Each row of a before or after table is a point. One or more steps were done to the points. Then noise was added and the rows were shuffled. The steps act on how far a point lies along the listed directions, d1 being the first. Name the steps. A step turns or swaps two directions, mirrors them in a line or flattens them onto one, adds a multiple of one to another, or multiplies one. Angles are multiples of 10 degrees, from the lower direction toward the higher: turns from -170 to 170, lines from 10 to 170 but not 90. Use the fewest steps. Two steps may share a direction if one is a turn and the other turns, adds or multiplies; they go together, in the order done. Otherwise the lowest direction goes first.
(in the rows, 128 means zero)

Directions:
(1): [126  76  98]
(2): [162 151  85]
Before, 14 rows:
[[ 97  75 160]
 [170 176  92]
 [140 167 107]
 [172 148  96]
 [163 166 104]
 [ 93 103 172]
 [164 170 102]
 [125 150  97]
 [165 104  50]
 [146 148  88]
 [150 124  96]
 [150 151  80]
 [137  65  92]
 [123 101 157]]
After (14 x 3):
[[ 93 104 168]
 [ 89 129 167]
 [176 153  91]
 [110 117 176]
 [119 141 166]
 [148 191 154]
 [ 95 126 139]
 [ 93 103 146]
 [ 84 101 180]
 [ 99  99 172]
 [ 99 125 167]
 [160 125  76]
 [159 132 109]
 [110 183 197]]
Steps: turn d1 and d2 by 160 degrees

Directions:
(1): [130  82  75 145 175 104  93 142]
(2): [148 125  64 149  64 136 142 115]
(3): [ 77 133  95  78 124 142 148 180]
Before, 12 rows:
[[159 130  93 148  71 156 148  90]
 [113  70  77 155 169 122  90 142]
 [134 154  47 125  28 152 141 133]
 [ 84  98  95  90 147 144 140 186]
 [ 83 113 104  79 165 124 129 177]
 [ 62  98  72  85 150 123 148 225]
 [148 102  43 145 160 122  84 136]
 [ 89  88  87 108 164 108 114 140]
 [ 71 108  86  56 183 131 135 214]
 [ 76 118  85  84 156 116 137 188]
 [130 119 141 141 132 116 139 133]
 [120 157 127 121  83 153 152 127]]
After:
[[135 122 138 145 126 116 140 128]
 [129 123  58 123  82 160 147 128]
 [108 117 133 135 127 146 126 129]
 [134 149  91 114 119 143 123 134]
 [ 87 115 157  87 170 144 137 169]
 [ 94 120 143 101 146 118 128 125]
 [ 90 133 180  56 206 130 130 185]
 [106 135 109 118 120 140 133 147]
 [ 82 140 156  82 173 119 135 169]
 [ 97 130 163  83 180 123 128 156]
 [ 65 124 166  72 176 123 144 210]
 [ 87 149  46  82  74 151 143 179]]
Steps: multiply d1 by 0; turn d2 and d3 by 40 degrees

Directions:
(1): [158 112  90  97 164 154 153 184  94 150  76 105]
(2): [106 155 114 135  81  73 130 156 173 143  61 129]
(3): [148 104 115 148  88 122  70 155  91  57 118 107]
(4): [171 120 199 163 129 114 111 122  88 168  90 159]
(5): [100  83  74 165 125 162  99 120 133 156 115 191]
Before, 12 rows:
[[ 51 131  24 111 132 137 168 126 222 151 138 141]
 [145 118 109 102 139 146 129 179 108  80 141  73]
 [125  83  66 179  86 136  56 205 115 120  34 163]
 [117 140  67  38 183 163 162 134 159 101 161  85]
 [161 153 140  81 139 121 156 117 130 107 154  81]
 [105 163 131 126 133 153 157  99 133  92 186 104]
 [140 109  74 110 118 124 116 133  95  93 159 110]
 [135 160 162  71 149  85 158  94 136  75 191  66]
 [113 107  87 125 120 134 133 127 155 173  67 142]
 [ 96 149 129  88 167 121 155  73 161 147 165 137]
 [158  79 128 150  75 145  84 136  82 116 119 177]
 [136 104  97 166 127 152 125 123  79 201  86 196]]
After (12 x 12):
[[117 130  88  65 177 164 143 115 154 111 165 113]
 [146 123 131 111 132 144 121 161 107  76 158  81]
 [122 121 100 170  65  96  67 201 138 101  41 134]
 [144 111  85 111 113 119 113 131  94  95 158 111]
 [113 149 121 128 142 167 156 106 119 108 172 115]
 [149 139 157  74 172 112 154  94 111  86 196  77]
 [163 143 141  87 147 135 147 107 118 111 166  91]
 [109 120  98 128 106 117 132 120 167 169  69 140]
 [ 98 132 113  98 173 137 148  78 152 161 150 152]
 [116 116  90 170 106 133 121 121 105 194  85 197]
 [157  91 126 140  70 134  90 146  94 109 112 161]
 [ 61 134  44 124 125 123 163 130 218 163 113 149]]
Steps: multiply d1 by 0.4; turn d2 and d5 by -20 degrees; add -0.3 times d3 to d5; multiply d4 by 0.7

Directions:
(1): [178 134 133 164 189 162 108 101  80  80 139 107 169 130 136 126  96 161
  76 171]
(2): [104  95 115  72 163 170 126 105 139 149  85  65 129 146 103  58  81 107
 145 130]
Before, 9 rows:
[[133 151 154 156  83  83 131 158 144 142 146 206 116 124 163 202 177 158
  120 110]
 [188 137 138 175 125 121 127 119 117  92 146 156 138 124 147 165 105 164
   87 144]
 [130 159 120 151 106  95 132 140 130 135 145 174 116 116 138 168 166 134
  146 115]
 [132 144 116 144 147 155 117  99 131 110 124 111 131 140 123  98  94 141
  114 137]
 [ 98  94 111  86 158 140 129 124 142 149  89  76 117 144  87  49  90 117
  143 131]
 [141 109 122  83 163 170 121  96 139 131  99  76 149 130 101  71  88 115
  123 145]
 [186 122 129 145 249 198 112  63  79  60 127  79 206 142 135 107  61 187
   48 209]
 [100 136 128 115 126 122 108 135 132 124 123 101 119 137 120 123 127 114
  138 121]
 [171 137 137 146 189 164 104 101  88  98 119 113 148 131 130 121 116 145
   81 178]]
After, 9 rows:
[[134 147 116 141 125 114 130 123 125 137 137 149 123 123 130 141 147 134
  140 124]
 [145 122 127 102 136 144 123 113 138 125 119 107 143 119 111 101 113 121
  123 136]
 [124 147 114 145 132 141 122 107 138 114 125 124 119 136 128 107 104 137
  122 132]
 [129 140 149 132 112 115 128 139 140 145 121 170 130 132 152 163 146 153
  122 119]
 [112 109 116 118 144 121 127 134 136 136 109 109 116 132 102  84 115 128
  129 134]
 [163 127 133 148 115 119 135 119 135 110 126 144 123 128 135 141 101 148
  107 134]
 [152 138 143 135 160 150 113 114 112 125 114 122 127 131 131 132 135 132
  107 157]
 [141 120 127 129 187 153 129  90 121 100 129 114 170 133 131 128  99 159
   92 169]
 [105 140 128 124 123 120 109 137 126 119 129 103 119 134 118 124 124 115
  127 127]]
Steps: multiply d1 by 0.4; multiply d2 by 0.4

Directions:
(1): [ 63 135 144  61 121 121 204 203 131 135 169 106 140 158 106 134 143 130
 157 139 122 117 114 165 102 102 101 112 164  83 139 109 120 178 167 106
  83  95 177 112 139 175 127 130 200  87  76 160]
(2): [ 82 109 141 142 160 158 122 163 151 118 120  97  70 132 191 193 142 128
 105  85 147 103 169 107  96 111 123 138 114 134  97 101 141 115 156  98
  87 117 149  69  79  30 165 198 113 120 161 162]
Before, 8 rows:
[[ 90 131 128 101 123 137 187 168 129 132 146 102 138 145 115 117 142 136
  143 142 136 122 113 160 117 119 103 124 123 102 146 127 125 158 147 121
   98 120 148 118 144 151 127 119 175  91 114 149]
 [131 128 140 116 128 114 134 140 135 130 137 136 128 127 128 130 140 127
  121 129 117 121 127 132 133 130 129 120 135 138 116 121 113 139 117 126
  131 128 137 142 134 121 147 134 122 111 111 137]
 [ 93 118 133 105 124 133 156 168 142 150 137 130 140 138 108 121 129 149
  154 129 134 124 113 143 127 113 131 122 143 106 133 117 122 154 132 124
  114 119 150 134 157 135 123 103 161 118 100 140]
 [ 60 110 148 121 133 167 138 194 144 117 150 103  81 145 178 190 138 140
  126  95 150  92 159 123  85  91 126 124 130 115 108 104 142 130 156  86
   90 110 177  75  79  73 171 191 158 103 151 161]
 [143 133 134 119 122 133 148 133 133 125 130 143 156 131  93 107 130 135
  140 144 134 143 107 148 133 137 126 129 141 101 132 148 123 147 118 138
  137 135 116 152 156 167 110 109 155 113 107 120]
 [128 114 148 111 123 132 161 159 140 138 140 135 131 130 140 125 131 113
  130 132 129 152 139 147 140 121 112 108 135 131 141 126 116 145 130 116
  114 102 142 140 124 143 122 115 139 108 111 148]
 [218 112 102 204 124 114  40  32 130 135  78 170 144  73 139 106  93 112
  101 116 126 141 137  96 147 173 151 159  77 168 110 156 114  81  76 157
  213 174  79 172 130  94 119 110  43 167 165  89]
 [ 99 110 151 135 154 168 128 141 141 138 128 117 100 111 177 165 142 121
  108 108 124 111 153 121  98 113 124 149 132 135 102 107 135 115 140 112
  107 138 141  76  96  57 159 163 119 124 151 160]]
After:
[[131 107 123 162 135 145  94 118 146 143 103 138 115 117 144 135 120 148
  126 106 144 122 137 108 140 128 150 137 110 144 115 123 132 112 110 133
  137 143 117 129 136  72 134 122 101 147 150 124]
 [138 117 117 173 141 155 108 106 134 122 102 111 105 116 159 136 131 135
  105 116 150 123 143 116 132 139 128 145  83 148 123 134 137 105 118 133
  129 152 107 113 114  68 141 141  97 129 179 128]
 [ 65 108 148 127 135 170 131 187 146 117 146 103  79 141 180 192 138 139
  121  91 153  92 164 119  86  94 126 128 127 120 104 105 144 123 154  87
   94 113 173  74  77  65 174 194 150 108 156 160]
 [168 126 127 157 132 142 107  98 136 122 107 149 138 115 116 118 125 133
  121 129 140 145 122 126 138 146 139 140 118 127 119 153 129 118 102 143
  154 152  92 149 142 124 118 120 114 135 141 110]
 [ 78 115 157  99 145 160 164 170 139 143 150 113 115 125 155 158 147 121
  126 119 118 110 139 141  92 105 113 140 152 113 112 102 129 141 153 107
   95 125 160  79 109  96 152 151 155 107 121 169]
 [136 127 136 125 131 116 125 132 134 128 130 139 123 124 134 134 141 126
  117 126 118 121 131 127 135 134 132 123 131 144 113 124 113 132 116 126
  134 132 133 142 130 112 148 137 114 117 118 134]
 [152 106 143 149 132 140 124 130 141 134 119 140 114 116 162 134 127 114
  110 119 133 152 153 124 146 133 125 118 116 155 130 130 122 120 115 125
  130 117 122 138 109 102 129 123 101 126 143 137]
 [126 137 121  67  88  81 188 149 119 154 160 151 204 126  55  74 113 114
  171 165 101 137  82 181 121 136 105 120 154  81 151 138  90 183 129 134
  155 117 157 183 184 247  92  68 188  94  48 125]]
Steps: mirror d1 and d2 in the line at 70 degrees
